Each point is reached from the start by the listed moves, each made 0, 1 or 2 times, or once backwards (-1), plus a little noise. Say if it took an odd or an even number of moves. Then give how often each move was made.

Moves:
(1): 27, 7, 4, 0, -4
(2): -3, 27, 2, -2, 3
Start: 10, 1, -3, 6, 6
Points:
34, 36, 3, 5, 4 -> even (1, 1)
60, 41, 5, 4, -1 -> odd (2, 1)

Moves:
(1): 23, 0, -1, -2, 2, 6, 2, 5, 0, 2, 2
(2): 3, 19, -1, -1, -1, -4, 0, 0, 0, 5, 0
(3): -1, -1, 21, 8, 3, -1, 2, 2, -6, 2, -6
(4): 3, -2, -5, 22, -3, -2, -1, -3, 4, -1, -1
(5): -1, 2, -4, 2, 22, 4, -2, 1, -2, 0, -1
(6): -3, 5, -1, 2, -2, 19, 2, 1, 4, 3, 1
(7): -2, 0, -1, 0, 2, 0, 20, -1, -4, 0, 0
(8): -6, -1, -3, 2, 0, 0, 1, 17, 1, 1, -2
Start: -1, 10, 1, -4, 6, 1, 3, -10, -13, 5, 8
Points:
-34, 9, 9, -24, -12, -6, 25, 3, -18, 5, 6 -> odd (-1, 0, 0, -1, -1, 0, 1, 1)
3, 23, -17, -18, -14, -26, 41, -15, -15, 5, 14 -> even (0, 1, -1, 0, -1, -1, 2, 0)
35, -10, 21, 60, 33, 32, 51, 15, -21, 11, -4 -> even (2, -1, 2, 2, 1, 1, 2, 1)
40, 1, -22, -11, 5, 55, 48, -20, -7, 6, 22 -> odd (2, -1, -1, 0, 0, 2, 2, -1)
39, 15, 11, 5, 36, 34, 50, 1, -24, 14, 6 -> odd (2, 0, 1, 0, 1, 1, 2, 0)
5, -13, 25, 24, -14, -3, 5, -28, -14, 0, 5 -> odd (0, -1, 1, 1, -1, 0, 0, -1)

Moves:
(1): 15, -8, 4, 14, -8, 0, -8, -1, 4, -1, 4, -11, -3, 7, 1
(2): 9, 21, -8, 8, 3, -1, -7, -2, 1, -3, 5, 1, -11, -12, 14
(3): 3, -4, 13, 6, -6, -20, -3, -4, 4, 2, -5, -3, 1, -2, -5
(4): -5, -4, -3, 9, -7, -1, 6, 1, 1, -6, -1, -9, -2, 2, -7
(5): -3, -3, 4, 10, 17, -2, -2, 12, -2, -1, 5, 8, 2, -2, 6
(6): -4, 2, 10, -8, -9, 21, 2, 7, -6, -2, -6, -1, 6, -9, 4
(7): 4, 4, 4, -1, 4, -2, 12, -13, 0, 0, 4, -5, 1, -2, -5
(8): 6, -6, -4, 1, -2, -4, 8, 10, 4, -3, 6, -3, -2, 3, -4
(9): 5, -1, -4, -5, -1, 2, -1, -6, 12, -10, -3, -4, 5, -2, -2
(10): -2, 8, 0, 4, -1, 0, 2, -1, 6, 10, -3, 1, 3, -1, -8
(11): -7, 8, 4, -4, 7, 6, 3, 13, 6, -8, 15, 3, -5, 6, 1
(12): 4, -4, -1, -4, -5, 1, 1, -9, 5, -9, 7, 17, 5, -1, 2
(13): -2, 3, -1, -1, 4, -10, 0, 3, -8, -1, 4, 4, 16, 9, 4
(14): -3, 4, -2, 3, 1, 2, 12, 6, 5, 1, -7, 0, -5, 10, 5
Start: -3, -2, -1, 2, 5, 10, -2, -6, 10, 10, 6, 3, 1, -1, -8
Points:
45, 2, -4, 13, -6, 9, -38, 1, 28, -10, 10, 23, -10, -60, 20 -> even (0, 2, 1, -1, 1, 1, -1, 2, 1, 0, -1, 1, -1, -1)
10, 29, 15, 20, -12, 24, 11, -4, -22, 28, -8, -3, 29, -5, 14 -> odd (1, 1, 0, 0, 0, 2, 1, 0, -1, 1, -1, 0, 2, 1)
18, 5, 43, 54, 8, -3, -3, 15, 13, -23, -11, -37, 27, 8, 29 -> even (2, 1, 2, 1, 2, 2, 1, -1, 2, -1, 0, -1, 2, 2)
